Rows are points. The points of each table are mixes of a few directions, plus a little noise. Count the directions of each table, and those that both share. Where both have some left over, give the other angles between the two spaces (their principal angles), to ten degrees, smallest first.

First (4 x 2):
[[ 18   8]
 [ 23  11]
 [ 18   9]
 [-60 -28]]
Second (5 x 2):
[[  5  -7]
 [ 14 -21]
 [ 25 -35]
 [-38  55]
 [ -6   9]]
Directions: first 1, second 1, shared 0; angles 80

First (6 x 6):
[[ 56 -25  60  39  56  21]
 [-21  -2 -29   8  -7 -18]
 [ 19  -6   0 -33 -22   4]
 [-26  52 -13  18  27 -10]
 [  8 -14 -25 -41 -41 -11]
 [-37  -6   9   9 -11  16]]
Second:
[[ -2  -7 -30 -10  10  12]
 [ -6  17  38 -16   3  -9]
 [  5  -5  14  35  56 -44]
 [ 18   9  -7   5 -58  40]
 [-52 -47 -36 -36  17 -35]
 [ -1  13  10 -17  16   5]
 [ 38  21  11  38 -45  32]]
Directions: first 4, second 4, shared 2; angles 70, 80

First, 10 rows:
[[-23  28 -38  -8  13  -6 -20  22  31]
 [-47   6 -21 -32 -32 -18 -35   0  -9]
 [ 18  11   1  -4  17  20  -7  34  -4]
 [ 23  23 -12   7  12  10   2  48 -10]
 [  1 -31  26  13 -15 -11  23 -54  -4]
 [  6 -24  25   7 -18  -6  17 -31 -20]
 [ 20  -9  21  -2  17  23   0   7  -3]
 [  4  -5   1  17   2 -11  19 -22  12]
 [ 18 -25  29  15  12   8  22 -37  10]
 [-19  26 -32 -13  -8  -9 -21  34  -3]]
Second (7 x 9):
[[  2   8   0 -20   9  28  17  -3  -3]
 [  0  -4   0   9  -4 -12  -7   2   1]
 [  1   2   0  -7   3   9   6  -1  -1]
 [  3  18   0 -43  19  60  35  -7  -5]
 [ -3 -18   0  42 -19 -59 -34   7   5]
 [  1   9   0 -23  11  32  19  -4  -2]
 [ -3 -17   0  43 -19 -59 -34   6   6]]
Directions: first 4, second 1, shared 0; angles 60

First (9 x 14):
[[  3  16  18 -33  -1  -8  29  26 -11 -13   5 -30 -19 -18]
 [ -1  -8  -9  16   0   4 -14 -13   5   7  -3  15   9   9]
 [  5  31  33 -60  -1 -14  52  48 -19 -24  10 -55 -35 -34]
 [ -2 -13 -14  25   1   6 -22 -20   8  10  -4  23  15  14]
 [ -2 -17 -18  34   1   8 -29 -27  11  13  -5  31  20  19]
 [  1   5   5  -9   0  -2   8   7  -3  -3   2  -8  -5  -5]
 [ -2 -16 -17  31   1   7 -27 -25  10  12  -5  28  18  17]
 [  1   6   7 -12   0  -3  11  10  -4  -5   2 -11  -7  -7]
 [  0  -4  -4   7   0   2  -6  -6   2   3  -1   7   4   4]]
Second:
[[ 41 -23 -30 -12  48 -26  53  26  58  36   5  -7  46  -3]
 [-12   6   9   4 -15   9 -19 -10 -17 -11  -2   2 -13   3]
 [-10  11   9   2 -17   9  -8   1 -21 -13   1   0 -18  -6]
 [  4 -17  -6   0  18  -7  -6 -20  25  14  -6   4  20  18]
 [  3 -11  -3   1  12  -6  -6 -15  16  10  -5   3  14  13]
 [ -3  23   6  -2 -21   9  16  32 -30 -17   9  -7 -24 -26]
 [  1 -14  -2   1  12  -5  -9 -20  18  10  -6   5  15  17]
 [ -4  -2   2   2  -1   1 -10 -10   0  -1  -3   2   0   7]
 [-18  -1  11   6 -11   8 -31 -27 -12  -8  -7   6  -8  14]
 [ -1  30   7  -3 -26  11  23  44 -37 -21  13  -9 -30 -36]]
Directions: first 1, second 2, shared 0; angles 40

First, 9 rows:
[[ 16  -4  11  26   8  17 -18   3  17  40  -3 -20 -10  -9   8  -6   6   6
  -28   9]
 [ -2  10 -10 -40 -24 -33   8  20  14 -13  49  10  29  10  -4   3   4 -22
  -26 -26]
 [ -8  -7 -20  -9 -13 -21   3   0 -30 -25  -5   1  31  13  -1  13   0  -7
    9  -1]
 [ 22 -16  11   1   0  32 -14 -10 -55 -25 -23  11 -12 -27  -4  -1   0   1
   26  15]
 [ -7  18   2   5  11 -32  10  21  60  46  10 -21   4  20 -10  10   4  -8
  -23 -10]
 [ -5   3   6   4  -1  19  -2 -10  22   6  16   5 -19  -5  15 -18  -2  13
  -16  -3]
 [-24   5 -11  19  10 -13  11  -7  25  15 -13 -12   1  22   5   2  -4  12
    2   2]
 [ 18  -3  18 -39  -6  27   5  -5 -49 -55   3  43 -22 -35 -17  -8  -4 -12
   42  -4]
 [-11  -7  -7  32  13   5  -2 -14  -3  13 -34 -16  -3  10   5   5  -3  16
   13  16]]
Second:
[[ 23   5   2  -2  -1 -23 -25  25 -25  12   0 -27  18 -32 -24  15  10  -8
  -14  -9]
 [ 32 -12   7  13  26 -17  -8  32  -3  21  33 -13  19  -9 -10 -10  -8 -30
  -45 -14]
 [ -8 -15   7  16  26  28  29 -28   1  -4 -29  13 -13  23   5   3 -19   7
   45  19]
 [-17  -8  -9   3  -1   9  12 -16 -15 -26 -19  20  -7  19  11  -7  -4   2
   26  13]
 [-36   8 -11   9   7   1  14 -30  11 -18  -5   1 -13   3   8  -8 -14  35
   22  -5]
 [-19  26   4 -19 -36  12  -8 -15  28  10 -20  -3 -22  -5   4  15  22  28
   18   7]
 [ 27 -14   1 -23  -7  -7   0  15 -13  -8  52   6  36  -1   1  -1  -8 -28
  -33 -17]
 [-35  16 -13   4 -23   5  -6  -9  14 -13 -34  19 -35  15  19 -14  19  15
   10  15]
 [ 35  -4  15  -2   9  -8 -12  26   2  29  23 -17  16 -15 -15   7   1 -22
  -29  -9]]
Directions: first 5, second 6, shared 3; angles 70, 80

First (8 x 32):
[[  0   0   0   0   0   0   0  -1   0   0  -1   0   0   0   0   0   0   0
    0   0   0   0   0   0  -1   0   0   0   0   0   0  -1]
 [ 13   7 -18   6 -12   1 -13  -3  20  -2   7   4   2  -2  18   6  14   0
    5  -9  -5  13   1 -14  23   8   9  -3  15  -7  -4  -8]
 [-11  -6  15  -5  11  -1  11   3 -18   2  -7  -3  -2   3 -16  -4 -12   1
   -4   7   4 -12  -1  12 -20  -7  -8   3 -13   6   3   7]
 [ 11   6 -16   5 -11   1 -12  -4  19  -2   7   3   2  -2  16   5  13   0
    4  -8  -4  12   0 -12  21   8   8  -3  13  -6  -4  -7]
 [-19 -11  28 -10  19  -2  21   6 -32   4 -12  -5  -4   4 -28  -8 -22   1
   -7  13   7 -21  -1  21 -37 -13 -15   5 -23  11   8  12]
 [  2   1  -2   1  -2   0  -2   0   2   0   1   1   1   0   3   0   2   0
    1  -1  -1   2   0  -2   3   1   1  -1   2  -2  -1  -1]
 [-12  -7  18  -6  13  -1  13   4 -20   3  -8  -4  -2   3 -18  -5 -14   0
   -5   9   4 -14  -1  14 -24  -9  -9   3 -15   6   4   8]
 [ 18  10 -26   8 -18   2 -19  -6  30  -4  11   5   4  -4  26   7  20   0
    7 -12  -6  19   1 -20  33  11  14  -4  21  -9  -7 -12]]
Second, 11 rows:
[[ -3  -2   6   4   0   3   5  -1   4   1   2   1  -1  -4   2  -3  -4  -6
    6   1   7   2  -4   1   5   0   3   7  -1   1   7  -3]
 [ -5  -1  10  11   4 -15   1  -4  18  -2  -3   2   0  -4   3   3  -9   1
   -8 -19  -2 -13   8  -9  -9   2 -14 -11   1  -7 -14   1]
 [  3   2  -6   0   2 -16  -9  -1   6  -3  -7  -2   1   5  -3   9   0  15
  -17 -14 -16 -14  13  -7 -17   1 -16 -22   3  -6 -25   6]
 [ 20   6 -39 -39 -12  40 -13  14 -60   5   3  -7   0  19 -13  -4  33   8
   12  53  -8  33 -16  26  17  -7  34  18  -2  18  28   2]
 [ -7  -3  12   8   1   5  10  -2   7   1   5   3  -1  -8   5  -6  -7 -13
   12   0  14   5  -7   1  11   1   5  14  -3   1  14  -5]
 [ -1  -1   0  -3  -2  10   4   1  -6   1   3   0  -1  -1   0  -4   2  -7
    9  10   7   9  -7   5   9  -1   9  11  -2   4  14  -3]
 [-10  -4  19  18   5 -11   9  -5  24  -1   2   4   0 -11   7  -2 -15  -8
    1 -18   9  -9   2  -8  -1   3  -9   0  -1  -6  -4  -3]
 [  0   0   1   3   2  -9  -2  -1   7  -1  -2   0   0   0   1   3  -3   4
   -7  -9  -4  -7   5  -4  -7   1  -7  -8   1  -4 -10   2]
 [  7   3 -14 -13  -4  12  -5   4 -19   1   0  -2   0   7  -5   0  11   4
    3  16  -4   9  -4   8   4  -2  10   4   0   5   7   1]
 [  4   3  -7  -2   1 -13 -10   0   2  -3  -6  -2   1   6  -4   8   2  15
  -16 -11 -16 -12  12  -6 -16   0 -13 -21   4  -5 -22   5]
 [ -9  -3  17  13   3  -4  10  -4  17   0   3   4  -1 -10   7  -4 -11 -11
    6 -10  12  -2  -2  -4   5   2  -2   7  -2  -2   4  -4]]
Directions: first 1, second 2, shared 0; angles 90

First, 8 rows:
[[-19   6 -17  18   3  -1  13  16  -2  10  17   0  14  -1  -2 -14  -3 -11
  -11  20  13 -13 -30 -18  -5   1  -9  -1  11  20  -6   6]
 [ 39 -13  33 -35  -5   3 -26 -31   4 -20 -33  -1 -27   2   4  27   6  22
   21 -40 -25  26  60  35  11  -1  19   1 -23 -40  12 -13]
 [ 12  -4  10 -11  -1   1  -8  -9   1  -6 -10   0  -8   0   1   8   2   7
    6 -12  -7   8  18  10   3   0   6   0  -7 -12   3  -4]
 [-16   5 -13  14   2  -1  10  13  -1   8  14   0  11  -1  -1 -11  -2  -9
   -8  16  10 -10 -25 -14  -5   0  -8   0   9  16  -5   5]
 [-20   7 -17  19   3  -1  14  16  -2  11  18   0  14  -1  -2 -14  -3 -12
  -11  21  14 -14 -32 -18  -6   1 -10  -1  12  21  -7   7]
 [  9  -3   8  -8  -1   1  -6  -7   1  -5  -7   0  -6   0   1   6   1   5
    5  -9  -6   6  13   8   2   0   4   0  -5  -9   3  -3]
 [  5  -2   4  -5  -1   0  -3  -4   1  -3  -4   0  -4   0   0   3   1   3
    3  -5  -3   3   8   5   2   0   2   0  -3  -5   2  -2]
 [ -8   3  -7   7   1  -1   6   6  -1   4   7   0   6   0  -1  -5  -1  -4
   -4   8   5  -5 -12  -7  -2   0  -4   0   5   8  -2   3]]
Second, 10 rows:
[[ 19   7   3  18 -16  -7   5   3   9  13 -12  -6  -9  19  20 -16  10  10
    0  -7   2   3  -2   4  -2 -14   4  -4   2  15 -11  -8]
 [ -8  -2  -3 -10   8   5  -4   0  -3  -7   8   4   9 -13 -12   8  -6  -3
    3   3  -3  -2   1  -1   1   6  -1   3  -2  -9   4   6]
 [-23  -8   0 -20  20   1  -4  -8 -13 -10  13   1   2 -14 -16  16 -11 -13
   -6   9  -2  -4   4  -7   3  14  -3  -1   0 -16  19   6]
 [ 20  -3   8  33 -22   5   8  13  16   2 -31   4 -18  18  17 -15  18   3
    6  -8  18  23  -5  14  -4  -2 -11  11   5  28 -30 -13]
 [-19  -3  -2 -21  18  -4  -4 -10 -14  -3  17  -4   2  -9 -10  12 -12  -8
   -9   8  -7 -10   5 -10   3   7   4  -7  -1 -17  23   5]
 [-12   1  -3 -18  13  -4  -4  -8 -10   0  16  -3   7  -8  -8   9 -10  -3
   -5   5  -9 -12   3  -8   2   2   6  -7  -2 -15  18   6]
 [ 44  28 -13  11 -33  -2  -4  12  22  19   4   0  33   2  13 -24   8  37
   22 -17 -18 -17 -10   5  -5 -37  19  -6 -10   7 -26   5]
 [ -2  -7   9  14  -1  -4   7  -2  -1   2 -16  -3 -25  17  12  -4   7  -8
   -9   0  13  13   2   3   0   6  -7   2   7  13  -2 -11]
 [-31 -12   1 -24  27   1  -4 -11 -18 -13  15   0  -2 -15 -19  21 -14 -19
  -10  12  -1  -3   7  -9   5  20  -5  -1   2 -19  26   5]
 [ 14   0   1  16 -14   8   2  11  12  -3 -14   7   1   1   3  -7   9   5
   10  -5   7  11  -4  10  -3  -2  -6  10   0  13 -22  -2]]
Directions: first 1, second 3, shared 0; angles 90
